Each row is a point. The last column is the point's height on a tilted bowl or saddle (a function of degree 2), plus a little noise. Along how many of its main directions does it bend up, bend down or stay straight?

Points:
[[-0.17  0.06 -0.16]
 [ 0.41  0.07 -0.37]
 [-0.11 -0.18 -0.31]
 [-0.09 -0.05 -0.24]
 [-0.07  0.61 -0.23]
 [-0.83 -0.22 -0.09]
 [-0.35 -0.08 -0.16]
 [ 0.12 -0.19 -0.39]
 [ 0.35 -0.16 -0.46]
 [ 0.43 -0.04 -0.42]]
Directions: 0 up, 1 down, 1 straight

Points (15 x 4):
[[-0.11  0.31 -0.09  0.29]
 [ 0.62  0.25 -0.16  0.16]
 [-0.32  0.29 -0.54  0.70]
 [ 0.18  0.02 -0.54  0.44]
 [ 0.22  0.42  0.42 -0.21]
 [ 0.06  0.59  0.35 -0.20]
 [ 0.58  0.24 -0.33  0.29]
 [-0.26  0.02  0.10  0.13]
 [-0.22 -0.28 -0.25  0.16]
 [ 0.28 -0.52 -0.06 -0.48]
 [ 0.06  0.11  0.03  0.13]
 [ 0.08 -0.31 -0.25  0.00]
 [-0.68 -0.25 -0.03  0.17]
 [-0.20  0.17 -0.19  0.37]
 [ 0.20  0.10  0.07  0.03]]
Directions: 0 up, 1 down, 2 straight

Points (23 x 5):
[[ 0.05  0.35 -0.17  0.22  0.10]
 [ 0.19  0.01 -0.02  0.56 -0.09]
 [-0.57 -0.06  0.26 -0.40  0.58]
 [-0.48 -0.62 -0.18 -0.37  0.70]
 [ 0.10 -0.12 -0.26  0.03  0.00]
 [ 0.27  0.53 -0.26 -0.53  0.35]
 [ 0.18 -0.15 -0.05  0.24 -0.05]
 [ 0.15 -0.07  0.36 -0.13  0.25]
 [ 0.32 -0.28 -0.02 -0.75  0.28]
 [-0.20  0.42  0.02  0.01  0.30]
 [ 0.28  0.37 -0.38 -0.04  0.11]
 [-0.11 -0.59 -0.28  0.28  0.27]
 [ 0.25  0.54  0.21  0.46  0.30]
 [-0.42 -0.26  0.38  0.05  0.63]
 [ 0.13 -0.26 -0.14 -0.08  0.02]
 [-0.22 -0.39 -0.31  0.78  0.27]
 [ 0.37  0.80 -0.37  0.02  0.46]
 [-0.15 -0.09  0.06  0.11  0.17]
 [ 0.29  0.13 -0.43  0.11 -0.03]
 [ 0.23 -0.34  0.02 -0.15  0.06]
 [-0.02  0.30 -0.25 -0.23  0.17]
 [-0.22 -0.13  0.13  0.16  0.26]
 [ 0.04  0.11 -0.32 -0.05  0.06]]
Directions: 3 up, 0 down, 1 straight

Points, 49 rows:
[[ 0.17 -0.35 -0.04 -0.42  0.49 -0.18  0.18]
 [ 0.78 -0.32  0.56  0.00 -0.07  0.17  0.01]
 [ 0.23 -0.06  0.21 -0.31 -0.18 -0.58  0.01]
 [ 0.12 -0.16 -0.28 -0.16 -0.25  0.18  0.09]
 [-0.08  0.29  0.54 -0.48 -0.29 -0.73 -0.27]
 [-0.22 -0.15 -0.66 -0.01 -0.11 -0.20 -0.11]
 [ 0.34 -0.34  0.44 -0.06 -0.11  0.25  0.12]
 [-0.25 -0.53 -0.07  0.20 -0.15  0.14 -0.19]
 [ 0.28  0.32 -0.35 -0.77  0.17  0.23 -0.20]
 [-0.34 -0.01  0.43  0.05  0.21  0.38 -0.27]
 [-0.36  0.81 -0.34  0.26  0.32  0.52 -1.31]
 [-0.43  0.36  0.07 -0.34 -0.33 -0.26 -0.12]
 [-0.12  0.07 -0.41  0.28  0.39 -0.06 -0.41]
 [ 0.02 -0.12 -0.19 -0.33 -0.34 -0.41  0.02]
 [-0.27 -0.16 -0.10 -0.31  0.16 -0.42  0.11]
 [-0.84  0.21 -0.43 -0.01  0.61 -0.53 -0.23]
 [-0.17 -0.63  0.20  0.55  0.29 -0.51 -0.61]
 [-0.57 -0.39  0.12  0.30 -0.41 -0.01 -0.19]
 [ 0.11  0.01  0.33  0.25 -0.17 -0.24 -0.20]
 [ 0.17  0.48 -0.02 -0.08 -0.05  0.80 -0.23]
 [ 0.21  0.08  0.49  0.01 -0.31 -0.18 -0.06]
 [ 0.05 -0.20  0.22  0.06 -0.06  0.09  0.01]
 [ 0.36  0.23 -0.29  0.02  0.04  0.34 -0.25]
 [ 0.82  0.20  0.43  0.22 -0.30  0.21 -0.22]
 [-0.13 -0.03 -0.26 -0.44 -0.10 -0.06  0.08]
 [ 0.18  0.06 -0.19 -0.10 -0.18  0.03  0.01]
 [-0.54 -0.35 -0.72  0.01  0.13  0.09 -0.31]
 [ 0.19 -0.01  0.02  0.09 -0.09  0.24 -0.02]
 [-0.17 -0.37  0.38  0.08 -0.37 -0.22 -0.09]
 [ 0.07 -0.02  0.14 -0.01  0.12  0.05  0.01]
 [ 0.23  0.05  0.26 -0.05 -0.14  0.24  0.10]
 [-0.44 -0.19  0.27  0.05  0.33 -0.03 -0.21]
 [ 0.30 -0.15  0.29  0.21 -0.21  0.20 -0.06]
 [-0.14 -0.04  0.44 -0.16 -0.40 -0.35 -0.02]
 [-0.52  0.00  0.03  0.26  0.00 -0.03 -0.28]
 [ 0.72  0.10 -0.12  0.00  0.10 -0.33 -0.18]
 [ 0.29 -0.11  0.05  0.61  0.10  0.03 -0.61]
 [-0.20 -0.49  0.29  0.05 -0.51  0.14  0.06]
 [ 0.23 -0.35 -0.19  0.35 -0.52 -0.46 -0.38]
 [-0.04  0.08 -0.20 -0.13 -0.17 -0.32  0.00]
 [ 0.18 -0.07 -0.29  0.01  0.54 -0.20 -0.06]
 [ 0.40 -0.20  0.38  0.06  0.14 -0.26 -0.03]
 [ 0.38  0.22  0.26 -0.14  0.33 -0.21  0.00]
 [-0.32 -0.06  0.01  0.10 -0.61 -0.39 -0.06]
 [-0.67 -0.40  0.05  0.20  0.21  0.16 -0.44]
 [-0.31 -0.30  0.18 -0.02 -0.07 -0.47 -0.03]
 [-0.14  0.48 -0.24  0.60  0.00  0.16 -0.85]
 [-0.37 -0.06  0.32 -0.14 -0.32  0.16  0.12]
 [ 0.05  0.00 -0.35  0.13  0.57 -0.17 -0.22]]
Directions: 1 up, 4 down, 1 straight

Points:
[[ 0.30 -0.23  0.31 -0.32  0.24  0.21 -0.32]
 [ 0.39 -0.55 -0.06  0.10  0.13 -0.24 -0.36]
 [ 0.05  0.32  0.09  0.27 -0.15  0.12 -0.13]
 [-0.57 -0.50  0.20  0.28  0.12  0.03 -0.28]
 [ 0.47  0.18  0.08  0.01 -0.18 -0.17 -0.40]
 [ 0.30 -0.14  0.21 -0.38 -0.49  0.24 -0.45]
 [-0.13 -0.18  0.14  0.52  0.01 -0.37 -0.13]
 [ 0.12 -0.06 -0.04  0.22  0.08 -0.34 -0.12]
 [-0.14 -0.49  0.10  0.46  0.61  0.08 -0.32]
 [ 0.22 -0.27 -0.51  0.49  0.23  0.10 -0.21]
 [ 0.19  0.25 -0.06  0.18  0.63 -0.11 -0.19]
 [ 0.13 -0.36 -0.40 -0.48 -0.29  0.06 -0.43]
 [ 0.82 -0.15  0.19  0.52 -0.38 -0.57 -0.76]
 [ 0.32  0.04  0.32 -0.37  0.53  0.18 -0.23]
 [ 0.08  0.09  0.07  0.22 -0.09  0.21 -0.14]
 [-0.16  0.08 -0.29  0.23 -0.27  0.33 -0.05]
 [-0.06 -0.37 -0.03  0.43  0.27  0.11 -0.21]
 [ 0.23  0.61  0.13 -0.31 -0.19  0.02 -0.34]
 [ 0.02 -0.04 -0.40 -0.05  0.13 -0.28 -0.11]
 [ 0.24 -0.19 -0.66 -0.29 -0.19 -0.13 -0.38]
 [ 0.36 -0.26 -0.16 -0.42 -0.35  0.21 -0.53]
 [ 0.28  0.19  0.16  0.16 -0.18 -0.03 -0.27]
 [-0.18  0.54 -0.16  0.10 -0.10 -0.47 -0.14]
 [-0.87  0.43 -0.45  0.16  0.37 -0.14 -0.10]
 [-0.02 -1.01  0.23  0.02 -0.26 -0.06 -0.73]
 [-0.09 -0.15 -0.36  0.21  0.11 -0.48 -0.05]
 [-0.36 -0.38 -0.04  0.27 -0.05 -0.31 -0.08]
 [-0.05 -0.01  0.72 -0.07  0.24 -0.66 -0.12]
 [-0.09 -0.30  0.45 -0.41 -0.13 -0.15 -0.15]
 [ 0.19 -0.55  0.19  0.30 -0.38  0.16 -0.51]
 [-0.24  0.46  0.14  0.39  0.16  0.14 -0.04]
 [ 0.18  0.54  0.23  0.13 -0.28  0.03 -0.27]
 [ 0.21 -0.02 -0.37  0.65  0.29 -0.13 -0.20]
 [ 0.05 -0.07  0.10 -0.27 -0.06  0.08 -0.15]
 [-0.15  0.02 -0.14 -0.06 -0.04  0.00 -0.03]
 [ 0.06 -0.12 -0.43 -0.21 -0.02  0.73 -0.36]
 [ 0.05 -0.19 -0.37  0.02  0.01  0.09 -0.17]
 [ 0.42 -0.03  0.26  0.28 -0.06  0.13 -0.40]
 [ 0.15  0.13  0.07 -0.41 -0.04 -0.20 -0.16]
 [-0.09 -0.11 -0.33  0.21 -0.09 -0.79 -0.05]
 [ 0.53  0.08  0.25  0.29 -0.27  0.07 -0.51]
 [ 0.07 -0.35 -0.51  0.16  0.54  0.23 -0.21]
 [ 0.29  0.48 -0.11 -0.35  0.13 -0.20 -0.37]
 [-0.36  0.06 -0.48 -0.74  0.01 -0.08 -0.23]
 [-0.65 -0.42  0.12 -0.26  0.28 -0.59 -0.10]]
Directions: 0 up, 3 down, 3 straight
